Rows are points. The points of each table are mixes of a few directions, plus a little noise. Count the directions of each table, and those that both share. Where both have some left over, give the other angles between the two spaces (their principal angles), to ten degrees, smallest first.

First (6 x 3)
[[ -6 -47  40]
 [ -6 -44  38]
 [ -5 -42  36]
 [  7  54 -47]
 [  2  21 -18]
 [  7  58 -50]]
Second (5 x 3)
[[  9 -10   0]
 [ -5   6   1]
 [-70  85   4]
 [ 47 -57  -2]
 [ 19 -24   0]]
Directions: first 1, second 1, shared 0; angles 60

First (7 x 6)
[[ 53 -54  33  25  18 -22]
 [ 65 -36  22  16  47  -2]
 [-69  21   6 -54 -12  -9]
 [-13  55 -62  15  30  20]
 [ -1 -10 -16  47 -32 -23]
 [ 23  24 -23  14   2  33]
 [-59   0  39 -62 -53   2]]
Second (8 x 6)
[[ 37   9  19 -22 -13  56]
 [  8  14  -6  -8  14  17]
 [ -4  49 -49  11   6  32]
 [-12 -40  30 -15  35 -51]
 [ 20 -74  57   5   8 -54]
 [-20 -58  22  37 -33 -76]
 [ 13  25 -30  18   3  24]
 [-43  74 -44 -27 -22  51]]
Directions: first 4, second 4, shared 4

First (7 x 9)
[[ 97  -8 -10  -5  36  56 -39 -13 -32]
 [-56 -27 -20  -3 -19 -51  43  26   5]
 [ 52  70  50 -10 -10  37 -33 -13  17]
 [  4 -11 -73   3 -60 -21   0  13  18]
 [ 16 -65  -7   6  75  24   1  -9 -53]
 [-28  39  43 -11 -19 -24  18  12  22]
 [-84   1  17  20  -3 -19  11 -15  20]]
Second (9 x 9)
[[ 31 -11 -32  52  34  98 -91 -82  -5]
 [-14 -25  -4   1  17  -8  12   4 -13]
 [ 20  54  18 -17 -45 -10  -1  15  28]
 [-27 -27   4 -15  10 -40  43  30 -14]
 [-48 -66  -4 -11  39 -49  59  33 -35]
 [ 16 -19 -23  36  32  65 -57 -56 -10]
 [ -7  38  30 -41 -47 -66  53  59  20]
 [ 25  32   1   7 -18  28 -33 -20  17]
 [  3  22  12 -13 -22 -18  12  18  12]]
Directions: first 4, second 2, shared 2

First (10 x 11)
[[-25 -13  -5 -79  37 -26   3  34  53 -16   5]
 [  1  65 -15  22 -10 121  28  81 -37  20   6]
 [-60  -9 -38 -72  56 -35 -32  -6  53 -19  21]
 [ 27  23  32  25 -22  44 -10  18 -36  14 -14]
 [-28 -34   3  35  -2 -71  28 -29 -25   4  44]
 [ 36 -35 -28  15 -17 -40  -6 -78  40 -16 -38]
 [ 38 -30  50  53 -40 -44  26 -23 -40  10  -3]
 [ -7  33  15 -28  13  48 -28  42  -6   5  -4]
 [  7 -15  -7  12  -9 -18  32  -7   5  -2   2]
 [ 11  13  -6  17  -7  22 -44 -34  -6   2 -21]]
Second (9 x 11)
[[ 30  46  53  13 -72 -23  41  37 -75  29  25]
 [ 40  60  70  17 -96 -31  55  49 -99  38  33]
 [-14 -21 -24  -6  33  11 -20 -17  35 -14 -12]
 [-28 -42 -48 -12  66  21 -38 -34  68 -26 -22]
 [-18 -26 -30  -7  41  13 -24 -21  43 -16 -14]
 [  7  10  12   3 -16  -5   9   9 -17   7   6]
 [-19 -29 -34  -8  46  15 -27 -24  48 -18 -16]
 [ 16  25  29   7 -39 -13  23  20 -40  16  13]
 [-15 -23 -27  -6  36  12 -21 -18  37 -14 -13]]
Directions: first 5, second 1, shared 0; angles 30

First (11 x 14)
[[ -25  -38   17   49  -48   -3  -54   -2   31   33  -34   -4  -17  -27]
 [ -13  -20    8   31  -35    0  -29    7   11    7  -18    7   -5  -23]
 [  46    1   -1   -7   31   21   18  -13    7    1    2   10  -20    1]
 [  -5   -8   38   20  -43   22   10    5  -18    3  -31   15   -3    5]
 [-111  -32   -8   52  -87  -58  -92   27   20   16  -15  -26   30  -38]
 [  66   31   -6  -29   38   32   64    9  -34  -50   23   37    0    5]
 [ -11    2   28  -16    5    8   18  -23   -6   33  -18  -23   -4   43]
 [  -9    2  -25  -29   52  -26  -13  -28   29   34   19  -41   -5   22]
 [ -17   -2    1    2   -9   -8   -8    1    0    5   -2   -7    5    2]
 [ -20   84  -67 -104   82  -50   71   23  -61  -75   94  -20   71   47]
 [ 100  -20   12   31   15   60   14   -8   20   -7  -19   51  -52  -37]]
Second (10 x 14)
[[ 18 -21  13  76 -15  35 -34 -15  21  51 -26  21 -23 -31]
 [-19  46  69  27  -2  13 -62  56  11  39 -28  52 -26  -9]
 [ 12  -4 -37   6  -1  -7  36 -26 -37 -18  -3 -26  21  59]
 [ 11  22 -23 -34  -2 -27 -59  29 -43 -38 -11 -13 -29  -5]
 [  6  12   5  -5  22  48 -12   8  75  63  -8  36  -8   2]
 [-36  41  55  19 -16  22 -91  49  -9  45 -10  40 -28 -88]
 [-13 -19   5 -10   7 -16  96 -28   6 -22  25 -16  46  48]
 [-19  29 -22 -54  -5 -27 -32  23 -60 -41  15 -24   0 -26]
 [ 34 -68 -18 -11   7 -43  79 -40  32 -63  16 -32   8  31]
 [  7 -39 -49 -14   5   2  79 -56   4 -15  29 -37  39  18]]
Directions: first 4, second 6, shared 1; angles 40, 50, 80

First (9 x 20)
[[-42  38 -38  47 -18  23  16 -10  29 -62 -12  93  12 -47 -21 -32   6  -8
  -14  39]
 [-13 -26  14 -40  30  -6  -8  14  11 -29   7 -47 -36  -3  11  14   4  14
   28 -22]
 [-18  47  12 -29  64  12   0  19  54 -93   2  12 -84  12  -9  36  13  54
   20   0]
 [ 60  64  21  14  12   1   3  -5  -7  53   0  18  -6  73 -12  39  -5  28
  -31  10]
 [-15 -45 -21  23 -49  -5   2 -12 -28  32  -3   1  59 -40   7 -42  -6 -46
   -6   3]
 [-63 -65 -30   4 -32   0   1  -3  -1 -42  -3   0  30 -83   9 -53   3 -41
   22  -1]
 [ -7 -92  14 -47  -7 -23 -14   9 -30  28   9 -98  12 -21  29  -9  -5 -25
   32 -40]
 [ 70  48  34  -8  24  -6  -3   2 -13  65   4 -17 -18  86  -4  51  -7  33
  -21  -7]
 [ 27  33  -6  35 -23   4   7 -13 -13  45  -5  38  31  22 -11  -2  -7  -8
  -31  18]]
Second (10 x 20)
[[   2   35    1   13  -17    4    8  -17   17    7    4   28   19    7
    -1  -13   -9    7  -33   15]
 [ -46  -52  -30    0   32    9   -6   32   -6  -82  -16    2  -44  -58
   -12    5   27  -17   69   -8]
 [  36   10   42  -47   31  -13   -9    5    5   29   16  -63  -31   57
    15   36   -8   35   -4  -24]
 [  -4  -36   -8    0    4   -3   -5   12  -22    0   -6  -16   -3  -15
    -1    3    8  -16   27  -10]
 [  10   48   46  -65   65   -2   -6   10   55  -46   20  -43  -80   52
    10   45   -2   72    1  -19]
 [   4   58   19  -13   10    4    6  -13   43  -17   12   15  -16   27
     2    4  -10   38  -34   10]
 [ -22  -13  -39   52  -44    9    9  -11  -18    3  -14   57   50  -47
   -12  -39    2  -43   -7   24]
 [  31   42   12   18  -42   -4    9  -32    1   69   10   18   54   34
     6  -17  -23    1  -62   16]
 [  -1   28  -24   57  -65    7   16  -34   -6   41   -4   69   77  -17
    -7  -47  -14  -30  -54   35]
 [  -9 -121  -20  -13   27  -11  -20   46  -70   -5  -19  -69  -25  -40
     0   22   28  -46   96  -39]]
Directions: first 3, second 3, shared 2; angles 40

First (9 x 32)
[[ -15  -63  -57   15   28   -7   18  -33    1  -20   44    4  -36   98
   -21   30  -37  -94  -28   14   32   -6 -106   15  -26  -22  -41   12
    18    4   29   15]
 [ -10   -9  -36  -14    3  -16  -27  -30   -1  -28    1   38  -52   19
   -30   16  -62  -17  -23   28  -26   -1   -8  -38  -24  -15  -31    1
    18   11  -28  -18]
 [  -4   25   55  -17  -57   -6  -35   59   14   -3  -28  -34   69  -79
    20  -17   38   84   43  -23   -3    9   86   -6   56   49   72    6
   -20    5    6  -31]
 [  24   42   19    8   27   20   29  -12  -15   36  -17   13   -9  -28
    14  -20   27   18   -5   -4  -18   -2   24    8  -19  -20  -17  -19
    -6  -14  -23   24]
 [ -14  -59  -30   17   12   -3   20   -4    6  -12   40  -24    6   76
    -4   21   -1  -71   -7   -4   47   -3  -88   32    0   -2   -8   16
     5    1   48   14]
 [ -42  -69   25   -9  -87  -27  -46   88   39  -48   22  -87  111    3
    13   18   31   18   57  -34   68   10   -5   24   94   82  105   42
   -16   19   86  -46]
 [  22   44   -9   -1   39   12   15  -44  -20   23  -19   50  -59  -15
    -8  -11  -21    4  -28   20  -44   -4   20  -22  -47  -40  -52  -23
     8   -8  -53   17]
 [   3    6  -17   -3   16   -1    0  -24   -6   -1   -2   26  -35    9
   -12    3  -25  -11  -17   15  -18   -2   -5  -15  -23  -19  -28   -6
     9    0  -21    2]
 [  37   82   51    2   19   27   26    1  -18   54  -43   15    6  -83
    27  -39   50   68    7  -11  -39    0   83    2  -11  -14   -1  -29
   -16  -18  -43   22]]
Second (10 x 32)
[[ -13    8   -8   -2  -11   -3  -12   16    0    1  -16    6    2  -12
     9    0  -13   16   -2   12  -10   -8   28  -22   -2   -2  -16    2
    -6    8  -13   -7]
 [  60   24   58   12   43   30   58  -38  -10   37   23  -18    9  -12
    -1  -24   81   -6   12  -46   15   22  -36   74    2   -2   48  -21
     4  -36   22   40]
 [  46   -5   38    8   36   18   44  -44   -3   13   39  -19    0   18
   -16   -8   55  -31    8  -40   24   23  -65   69    4    2   48  -11
    12  -29   33   28]
 [ -16  -78  -39   -8   -5  -25  -20  -31   16  -57   55   -7  -23   83
   -45   38  -45  -75   -8    1   33   12 -100   12    7   12   19   22
    27    8   42  -20]
 [ -61  -46  -66  -14  -42  -36  -61   27   14  -52   -6   15  -16   36
   -13   34  -89  -16  -14   44   -4  -17    4  -66    0    6  -39   26
     5   37   -8  -43]
 [ -16   35   -2    0  -15    2  -12   34   -5   18  -41   12   10  -43
    27  -12   -7   46    0   18  -25  -16   73  -38   -5   -6  -31   -4
   -17   10  -33   -5]
 [  34   47   44    9   22   25   35   -3  -12   43  -15   -5   15  -43
    20  -28   57   31    9  -21   -8    4   30   27   -2   -7   13  -19
   -11  -20   -9   27]
 [  48  115   78   16   27   47   53   23  -26   93  -62    1   35 -116
    60  -61   97   96   17  -23  -37   -5  116   17   -8  -17   -4  -39
   -34  -28  -46   44]
 [ -48  -87  -69  -15  -30  -40  -52   -7   21  -74   38    4  -27   84
   -42   49  -88  -66  -15   27   22   -1  -73  -30    5   13   -9   32
    23   29   27  -41]
 [ -34  -13  -33   -7  -25  -17  -33   23    6  -21  -14   11   -5    5
     1   13  -46    5   -7   27   -9  -13   22  -43   -2    1  -28   12
    -3   21  -13  -23]]
Directions: first 3, second 2, shared 1; angles 40

First (11 x 32)
[[  15  -24  -17  -45  -16   34  -77   31   11   -6   64    1  -37   92
    23  -35    0   25  -37  -16  -66    7   72  -63  -27    8   -2  -48
    16   57    3   17]
 [  17   19  -29   13   -4    0  -40  -20  -20   12  -42  -14   20  -38
    -8    6   23    0    7   32   30   -4  -54    1   21  -10   53   58
   -10  -18  -11  -31]
 [ -41   37  101   35    4  -41  114   13  -12    5    0   18   36  -42
   -40   53   31  -25   24  -60   62   16   51   37   40    4  -42  -33
    -4  -78   37   51]
 [  28  -32  -14  -35  -10   12  -46   16   19   -5   26    3  -19   48
    10  -15  -20   19  -28   21  -51   -4   21  -24  -44    5  -16   -3
     5   41   -7   -8]
 [ -44   57  -21   52   15    3   22  -34  -42   12  -43  -17   17  -67
    -1   -2   43  -27   43  -30   78    7  -49   12   87  -13   70   10
    -5  -48    0    2]
 [  -2  -64  -42  -44   16   28   -3   12   37  -19   32    2  -59   54
    25  -48  -62    5  -34   13  -74    1   14  -23  -63   -4  -43  -33
    17   68  -18    0]
 [ -17   48   48   30  -14  -14   14    5  -23    7   17    7   30   -1
    -4   25   44   -1   27  -50   38    4   40    5   51   15   12  -32
    -4  -35   25   30]
 [  37  -99  -17  -87   16    8   -5   34   43   -2  -18   -2  -46   10
   -48  -11  -52    0  -92   79  -66   21    6  -34 -112  -39  -57   63
    15   23  -20  -24]
 [   3   27  -10   42   -4  -12    9  -30   -3   -5  -11    3   25  -19
    30    8  -11    4   49    3   17  -27  -50   45   22   21   10    0
   -14    5   -6  -18]
 [  58  -33  -15  -21  -13  -12  -40   -3   23   -1  -18    3   11    3
    -2   13  -32   21  -17   72  -34  -21  -42   17  -61    4  -18   60
   -11   25  -18  -46]
 [ -54   63   15   61    9   -6   52  -24  -33    3   -7   -2   21  -39
    13    5   35  -22   58  -64   67    1   -9   25   87    8   34  -40
    -4  -41   15   27]]
Second (9 x 32)
[[  46   21   26   25  -42   -5  -59   -9   55   16   75   22    9   39
    44   10  -30   33   51   27  -24  -33   25    4  -50   41  -52    3
    -9   73   -7  -52]
 [  78   22  -22   55   19   15  -21  -46  110    4   67   22  -20   -6
    66    6  -83  -14   62   69  -22  -19  -14   59  -33   30  -38    6
   -70   68  -46  -38]
 [  -9   12   -5   38  -13   -5    8  -34   42   12   26   10   -7  -21
    38  -14  -50    9   62   24    5  -27  -35   18  -40   14  -53   17
     9   58  -17  -66]
 [   4  -50  -18  -51  -61  -23  -18   50  -74  -25  -59   -4   50  100
   -26   57   22   88    0  -59  -44 -104  -21   27  -30   22   -4  -12
    50  -14   48   12]
 [   0  -11  -29  -14   59   20   24   -6    6    6  -44  -18  -32  -75
   -40  -18   12  -62  -57   40   31   67  -16  -18   29  -52   50   45
   -28  -53  -26   20]
 [ -29   -3   34  -35  -16   -8  -17   30  -53    9  -13  -11   12    4
   -38   -8   60    6  -46  -27   13   33   34  -57   15  -16   21    3
    35  -34   24   16]
 [ -46   11   41   -7   -9  -17    7    0  -35    5    5   -3    9  -19
    -1  -37   32   -8  -24  -12   14   47   11  -45   15   -3    3  -14
    31   -5    9   -3]
 [ -13    1  -40    7   39   34   50   14    3    0  -26  -12  -28   -9
   -40   35   11  -28    7  -50   33  -14   23   17   45  -35   30  -11
   -17  -57    8   58]
 [ -30   -9   11  -20   26  -13   31    2  -52  -28  -30   -8   10  -12
    -2  -30   28  -25  -53  -14   -7   50  -10   -4   48   -3   41  -43
     0  -41    4   51]]
Directions: first 5, second 6, shared 3; angles 80, 90

First (10 x 32)
[[  72  106   -2   54 -121   34   23   99  -35  -57    2   26  -47   15
    11    1  -62    5   -7  -89   -9    9  -48   56  -34   53  -13   40
    72  -81  -27    9]
 [ -22  -29    1  -12   33   -9   -5  -27    9   14    0   -6   13   -3
    -2    2   17   -1    1   24    4   -4   13  -14   10  -13    4  -10
   -20   21    7   -2]
 [  -1    2    1    5   -4    1    3    1   -2   -4    0    3   -1    2
     2    3    0    1   -1   -2    0   -1   -1    2    0    4    0    2
     1   -3    0    0]
 [  25    0   -6  -24    5   -1  -19   13    6   17    2  -18    0   -8
   -14  -24  -12   -7    3    2   -6   12   -3   -6   -7  -21   -2  -10
     7   10   -7   -1]
 [   9   -5   -3  -14    7   -2  -10    2    4   10    0   -9    2   -5
    -7  -11   -3   -3    2    5   -2    5    0   -5   -2  -11    0   -6
     0    9   -3   -1]
 [ -16  -14    2   -1   15   -4    1  -17    4    4   -1    1    6    0
     2    6   11    1    0   11    3   -5    7   -6    7   -1    2   -3
   -12    9    5   -1]
 [ -13   -8    1    3    8   -2    4  -11    1   -1    0    3    3    1
     3    7    8    1   -1    6    2   -4    4   -2    4    2    2    0
    -7    3    4    0]
 [ -17  -18    1   -4   19   -6    0  -19    5    7    0   -1    8   -1
     1    5   12    1    1   14    3   -4    9   -9    7   -6    3   -5
   -14   11    6   -1]
 [ -17   -6    3    9    5   -1    9  -12   -1   -5    0    8    3    4
     7   13   10    3   -1    4    3   -7    4    0    6    8    2    3
    -8    0    5   -1]
 [ -19  -29    0  -14   32   -9   -6  -26   10   15    0   -7   12   -4
    -3    0   16   -2    2   24    2   -3   13  -14    9  -14    3  -11
   -19   21    8   -2]]
Second (11 x 32)
[[-15  -6  14 -39  14  20   0 -23  18  -9  47  23  -4  -5   5  -5 -19  16
   -9 -58 -18 -37 -44  18 -51  16  11 -20 -40  19  13  -2]
 [-14 -13  -8 -20  10   4   0 -11  -1   2  23   8 -25 -26  28  25 -14 -12
  -14 -19   6 -22 -27  19 -50  33  16 -17 -39   5   8   0]
 [  8   7   4  14  -9 -10   4   7 -12   3 -18 -15  16   6 -12 -18  26   0
    9  16   3  23  27 -11  37 -15 -15  22  26 -17  -4  14]
 [ -5 -13 -19  18  15  -9  -4  -6  30   4  -8 -26  13  10  17  -5 -16 -36
   22 -26  13 -11 -37 -12   9 -14  16   9  26 -15 -10  -3]
 [  5  -5 -25  22  -8 -12  -3  18 -20  10 -30  -7 -33 -23  20  42  -6 -19
  -11  58  22  15  23   4  -6  20   5  -8  -5  -1  -4  -8]
 [ -3  -5  17   1   0  10   1 -17  35  -9  23 -14  24   4 -31 -58   1  38
   23 -46 -23 -16 -26   7   8 -28 -22  13  24  10  10  21]
 [ 17  22   9   2  -6   5  -5  20 -11  -6 -22  27  11  40 -18  15  -6   3
   -9  33  -6  18  33 -22  29 -16   5  -9   8   9 -14 -33]
 [ 10   9  -3  13   2  -3  -5  11   7  -1 -22   2  18  34  -6   4  -9 -17
    8  11   3  10   7 -23  31 -22  10   2  24  -5 -16 -22]
 [  3 -13 -21  31  -7  -4  -5   8  15   4 -17 -20 -20 -20  -2   5 -17   6
    9  29   7  -1  -3   9  -2  -4  -7  -4  18  11   1   1]
 [  4  29  41 -45 -11  12   9   1 -47  -8  20  44  11  14 -20  -3  35  31
  -29   2 -20  16  46   0   1  12 -12  -2 -37   3   8   2]
 [ -9 -11  -8   3  -1 -13   7  -7 -15  10   3 -24 -11 -34  18  -2  22 -12
    1  -1  14   5   1  12  -8  18  -8  15  -5 -20   8  31]]
Directions: first 2, second 5, shared 0; angles 70, 90
